Each point is reached from the start by the listed moves, each made once or not at all, plus a little noise. Is the number of moves made odd or even? Then give how often each move was made.

Moves:
(1): [ 37 -50  42]
(2): [  3 -25 -64]
(3): [ 32  35 -14]
Start: [ 9 25 -6]
Points:
[ 83 -15 -42] -> odd (1, 1, 1)
[ 8 23 -6] -> even (0, 0, 0)
[ 45 -23  35] -> odd (1, 0, 0)

Moves:
(1): [ 16  -4   1   2 -27 -15  23   4  43   9 -35 -15 -17   0 -30]
(2): [-13  -2 -14   1 -39 -42  -3  -3  -4  -9  22  -1  -2  15  -2]
(3): [  3  21  34  -8  -7   6 -29  10   6  19 -21  17   2   7 -11]
(4): [  4 -10 -11   7 -83   0  19 -16 -11  18  -7 -10   4 -78  -8]
(5): [  3  16  -7  26 -32  -1  -8 -44  26 -34 -15  -4  17   4  -6]
(6): [ 33   1   9  -2  15  11 -30  41   7  10   9  26  26 -21 -20]
(7): [  8  18  -9 -10  -4  20  -9  -9  -9  11 -17  -6  11  23  17]
(8): [-31  20  -8 -23  18  -2  33  13  -4 -14   0   2   0  18  10]
(9): [-19  -4  -3 -49 -11   5  17  -3  35 -32  39  -9 -81  29  16]
(10): [ -4  -6  28   9 -10   4   3  10  25  26  19 -14 -17  -3   0]
(11): [ -9  19  -7   9  14 -16  22 -11 -40  -3   2 -17  15  -4 -38]
(12): [-19   6  -2  18   2   2   8 -18 -15  -7  -1  26  20  24 -18]
Start: [  0 -14  26 -17   7 -11  23  22  -6  14  20  26 -13  -8  28]
Points:
[ 27 -19  30 -64 -15 -11  35  67  84  -1  34  28 -79  -1  -5] -> odd (1, 0, 0, 0, 0, 1, 0, 0, 1, 0, 0, 0)
[  9   4  39 -16 -67 -26  94  63  12  62   6  -3  -4 -95 -54] -> even (1, 0, 0, 1, 0, 1, 0, 1, 0, 1, 1, 0)
[ -8  34  62 -29 -73  -5 -30   8  66  -4  59  54 -32  70   5] -> even (0, 1, 1, 0, 1, 1, 1, 0, 1, 1, 0, 1)

Moves:
(1): [  4  -3  -8   0  19  -4  -2   4  12   8   2  -2  -4  13  -4  -3   4   4
   4  -3   7   1   6   7 -10   3   5]
(2): [  1   5 -13   5  -3  -2   2  -3   1   5  -8   5  10 -12   6 -13   8   1
  11  20   1   9   1  -5  -3 -11  -1]
(3): [  0  -9  -6  -6  11   7   4  -8  -8   8   8   1 -12  10  -2   2   2  -3
   1  -6  -2  -1  -3   2  13   1 -11]
(4): [ -7   1   6 -13 -12  -4  -1  -6   0  -7   0  -2   2   2  -2  -2   8  13
  -7   3   2  12   8  -4   2   3  13]
(5): [ 21  -2 -10  -4   3  -3   7  12   6  -7 -17  -2   4  -9  -6   9  11  -8
   3  -5   7  -5  10  -1   7 -12   3]
(6): [ -9   7  -4  -3  -4  -2  -5   8  -4   8 -16   5  -4   9  -4  15   2   1
  10  -4   1  -5 -16   7 -14   0   2]
(7): [ 27  -5 -14 -10  -6   0   6  -6   4  -8  -2  -5  20  23  -4   4   0 -14
  15 -14  -1 -14  -1  -7   6  -1   0]
(8): [ -3   1  -7  14   1  -4  -4   5  -2 -12   5  -7  -4   1  11 -11   3   5
  -5  -2  -3  11  -2   1   2  -1  -3]
(9): [  0  14  11  -9   9  -3 -16 -16  -2   6 -13 -10  16  15   6  -2  -6   6
 -10  -5   4  -8  -4   9  -1  -9   1]
(10): [  0  -1  11 -11   0  -3  -8  17  -4  -8  -5 -14   2  -1  -4 -16  15   5
 -16  -3  -5  -2   8 -15   0   2  -2]
(11): [  6  -4  -6  -9  -2  12  -2   2  -5  12   1   7   1  -3   8   9  -5 -14
   5  -3  12   4  -1  16   6  -5   9]
(12): [-10 -14   0   5  10 -11   0  -5 -15   0  -1   0  -3  -5   4   2  -6  -5
   0   3  10  -3   4  -2   1   2  -6]
(13): [ 18   1  -6   7  -1  -1   6  -4  -7  18  16  12   7 -12   4  -4   3   9
   3 -26   3  -9   0  -3  16  20  17]
(14): [  9  13 -10   5   1   0  -4   1  -2   9   0 -11  24  -5 -32 -13   7 -14
  -7  -3  -8  -4   4  16  -3   1 -26]
(15): [  5  -6  19  -2 -19  -6  25  -3   2 -10  -7 -19  -6   1  20  -5  -3  13
  -2   5   1  -3  -6  20  -4   5   7]
(16): [ -3 -11  -6  -4   6  19  14  -7   7  -5 -16   5  -9  -8  -6  -3 -19 -12
 -10   0   0  14   2 -13  -6   7  -3]
(17): [ -5  -9   7 -16   1   6  11   3  11   9 -16 -12  -9  -4   2  -4  -4 -11
  10 -22  -4  -5 -13   1  -6  -3  17]
(18): [  9  -1   6  -9  16  -4  11  10  -8  -9  -6  12  -1  -6   5  19   0 -24
  -9  -7 -13   9   3  15 -20  -7  -8]
(19): [  6   2  -8   2   1  10   0  -2  -9  -9   7 -15  10  -4   0   8  -7   6
  -6   1  -6  15  -3  -9  -6  -2  -5]
(20): [ -7  10   9   3   8   0   5   2 -11  -6   1  -2   6   1  -5  -6   9  -5
   1  10  -3  -3  -5  -5  -1   2  19]
(21): [ 10  -3   2  10  14  -8  -1   6   2  11 -14  -1   5   9   9 -19  -2  -5
   3  13   1  22 -19   4   6  11  -7]
(22): [  7 -26  -3   5  14  15 -11 -10   2  -8   4  -2  13 -11  -9   2  13   6
  -9  -5   1  -8   0  12   8  -3 -10]
(23): [-11  11  -5   1   0  -5   7   3  -3  -9  -9  -5   5  -8  19  -3   2  -9
   5  -8   5   3  16 -12   6  14  -2]
(24): [ -2   0   0  -6   2  -6   2   6   0   1  -3   2 -10  -6   3   6  -5   2
  -3  16 -10 -12 -11  -4   6   9  -6]
Start: [  7  12  -5  -1  -6 -14   2  -1 -26 -18   4   5  19   0   9   3  -1  13
   8  -4 -19  -2  -1   5  10   3 -20]
Points:
[ 22 -15 -25 -26  49   8  27  30 -52 -36 -72 -23  50 -58 -33   5  24 -46
 -16  -5 -51  -2 -17   6 -32 -10 -44] -> odd (0, 1, 0, 0, 1, 1, 0, 0, 0, 1, 0, 1, 0, 1, 0, 1, 1, 1, 1, 1, 0, 1, 0, 1)
[ 65  12  -9 -37  23 -43  80 -13 -39 -16 -95 -24  80 -23  31 -34   4 -49
  13 -24 -25   1 -13  15  13  38   1] -> even (0, 1, 0, 1, 1, 0, 1, 0, 1, 0, 0, 1, 1, 1, 1, 1, 1, 1, 0, 1, 1, 0, 1, 1)
[ 61 -37 -50 -51  50  31  20  -8 -23   5 -41 -14  54  26 -30  16  -2 -50
   8 -55 -29  41 -31  53 -14   9 -43] -> odd (1, 0, 1, 1, 0, 1, 1, 0, 0, 0, 1, 0, 0, 1, 0, 1, 1, 1, 1, 0, 1, 1, 0, 0)
[ 57  10 -54 -21   2  -4  33   4 -39   9 -25   7  39   6  17   3  25 -26
  60 -57  -9 -19 -32  15  35  -9  30] -> even (0, 1, 1, 0, 1, 1, 1, 1, 0, 0, 1, 0, 1, 0, 0, 0, 1, 0, 0, 1, 0, 0, 0, 0)
[ -3 -15 -14 -33  16 -15  52  18 -38 -40 -62 -51  -9 -10  23 -17  13  19
  -3  10 -24  23 -23 -15 -10  10  12] -> odd (1, 1, 1, 1, 1, 1, 0, 1, 0, 1, 0, 1, 0, 0, 1, 1, 1, 0, 1, 1, 0, 0, 0, 1)
